Every row gives one point. Any point is a mix of the corners, with weights that add up to 1. It lies inside the corners' shape when no weight is negative. Say inside or outside, and name the corners with a negative weight.

Corners:
(1): [ 3 50]
(2): [-66   2]
(3): [ 27 -54]
Points:
[-45  10] -> inside
[-75 -30] -> outside (1)
[ 11 -35] -> inside
[-18  50] -> outside (3)
[-57  26] -> outside (3)

Corners:
(1): [ -9  22 -10  53]
(2): [ 23 -35 -33  41]
(3): [-41 -26 -17  35]
(4): [ 58 -35 -89 -37]
(5): [ -9 -23  77 -36]
Points:
[ 46 -31 -73 -25] -> inside
[ 41 -32 -65 -23] -> inside
[ 15 -36 -17  -3] -> outside (1)
[ 34 -23 -50 -35] -> outside (2)
[ 22 -44 -92   6] -> outside (1, 5)

Corners:
(1): [-22 -56  50 -62  38  -5  45 -57]
(2): [  5 -10  -5 -48  29 -80  35  52]
(3): [ -1 -46 -14   3  -1 -26 -64  -5]
(4): [-19 -36  15  40  75  24  11 -67]
(5): [ 81 -92  29  44 -22 -18 -83  29]
(6): [ -7  16  35 -10 -24   9  42  45]
(7): [-27   8 -49  35  -5 -95  51 -44]
(8): [ 52  36  73  38  30  12 -72  -2]
(9): [ 67   6  13 -16  -6  35   9  11]
Points:
[ 41  -3  22   3  -7 -19 -19  18] -> outside (4)
[ -5 -31   9  17  38  -4  -3 -31] -> inside
[ 13 -15  34   3  -9  30  -9   6] -> outside (2, 7)
[  9 -69  34 -28  54 -38 -31   0] -> outside (6, 7, 9)
[ -4 -51  -4 -21   2 -38  18  -1] -> outside (8)
[ 32 -18  22  19   8 -11 -33  -2] -> inside
[ 33 -41  24  17   5 -13 -24  10] -> inside
[-27  14  21  21  49 -20   4 -42] -> outside (5, 9)

Corners:
(1): [ 10 -52 -24  58   7 -73  51 -58 -14  36  19 -68]
(2): [ 29  18 -23   2 -66 -51 -23 -19  26  48  48  51]
(3): [ 48 -32 -23  34 -34 -11 -77   0  45  27 -31   2]
(4): [ 30 -43 -34 -33  14 -39 -62 -10  80 -28 -49 -13]
(5): [-60  22   9  27  55  32  33  61  62 -27  18 -17]
(6): [ 28  35 -18 -22  49 -18 -62  -4 -31  34  36  31]
(7): [ 54 -65 -41  52  29 -95  10  42 -15  -1 -35 -46]
(8): [-35  -7  60  31 -60 -22  57  64  49  12 -87  29]
(9): [  4  36  -3  37 -44 -53 -37 -30  16  20  35 -64]
(10): [ 44  75   4  24  47  16  45 -12 -33 -89   1  -2]
(11): [-32 -39  43 -23 -25   8 -72 -35  78 -48   2  33]
(12): [-54  37   5  42  21 -55  36  26  24   1 -32  80]
(13): [ 68   3  32  89  41 -83  49  -1  43 -18  28 -61]
Points:
[-10  17  -6   6   1 -10 -14  -8  20   3  11   9] -> outside (7, 13)
[-34  17   3 -28 -28  -5 -55  13  65  11 -24  58] -> outside (1, 7, 10, 13)
[ 24  -4 -13  21  -2 -45  -8   4  15   3   3  -1] -> inside
[ 26 -11 -10  33 -10 -48 -17 -13  15  13  -3 -16] -> outside (5)

Corners:
(1): [ 10 -17  14   2  -6   6  18 -22  10 -16  17 -19  20   6 -19  17 -26 -34]
(2): [ -2 -18  24  -6  23  -3 -75   5  -1 -10   3   0 -21  23 -14  22  -7   0]
(3): [ 10  16  14  -3 -21 -15 -25  17  -9 -12  -8  -9   6  16   6 -19   9  -8]
(4): [-17   6  17  11  15 -12  20 -18   4  16  15  13   8   2  15  20  29   4]
(5): [  3   1  22   7  34   8  26 -19  31   4  14   1  16 -12 -20   8 -21  12]
(6): [-15 -31   1  -5  28   1 -19   4   1 -13  -5 -16  17  10 -16  23 -18  -4]
(7): [-24 -18  25  -4  -3  34  34   5  95  -8 -15 -59  -5 -18  10  36 -11 -24]
(8): [ -9  22  20 -28   2   7  28  10 -14  53  21   7  -1 -25  25 -13  -1  -2]
(9): [-21 -22   6  12  32 -13   0   1 -14  -8  -2 -43 -13  13 -24  32 -16   6]
(10): [-16 -23  13  22  -7  -9  12  -1 -12  58   3   1  -5 -17  -2 -15 -19 -11]
(11): [ 25   7 -16   1  -6   4  28  -1  43   2  17   1   0  -8  -8  16 -12 -20]
(12): [ 15 -23  18   3 -11 -22  11   3   5  -9  19   5   9 -13 -11  -1 -25  -2]
(13): [ 12 -13  25  14  -3  25   7  15   0  -5   4  -8  -4   2  -2  21 -35 -23]
(14): [ -4   3  14 -14 -15   7 -11   9  11   7  15   2  -5  19   3  10 -22  17]
(15): [-12   6  12  13  -9  17  35   8   2  26  19   8   6 -19 -14   4  23   7]
(16): [ -8 -18  23  -5 -12   7  24 -11 -17   0   5  -3 -14 -15   3 -47  -1   9]
(17): [ 51  11 -12   1 -12  -8 -78   3 -14 -13  17   2  -6  -1   2  -2 -22  24]
(18): [ 12 -14  17  -4  10  14  14 -20   0  45 -21  -9 -12 -16 -12  14  21   9]
(19): [-21  16   5 -13   1   5   1   0   5  -3 -10  -1   0 -12 -18  28 -17   1]
Points:
[-7 -3 13 -2  1  3  9 -2  2 10  5 -6  0 -7 -5  6 -9 -3] -> inside
[  0  -8  16   3  12  -1  19  -6  -2   1  14  -2   8   3 -14   7  -4  -2] -> outside (7, 10, 17, 19)
[ -5  -5  12   1   0   4  24  -2   8  15   8  -3  -1 -16   2   0  -6   5] -> outside (1, 2, 3)
[ -2  -9  14   5   3   9  16  -1  10  14   5  -8  -1  -3  -4   9  -6 -11] -> outside (12, 17, 19)
[ -3  -7  15  -2   5   8   1   0  21   4   3 -12  -3  -4  -3  15  -8  -5] -> inside
[  0 -13  11   3   8   7 -21   0   5  -7  -2 -18  -8   9 -16  16 -16  -1] -> outside (4, 8, 12)
[ -9 -13  11   5   6  -1   3   0   0  15   2  -9  -1  -4  -8   8 -14  -4] -> inside
[ -2  -7  17  -3   0   7  -2   2   1  12   2  -8  -4  -4  -5   4 -10  -1] -> outside (4, 11)
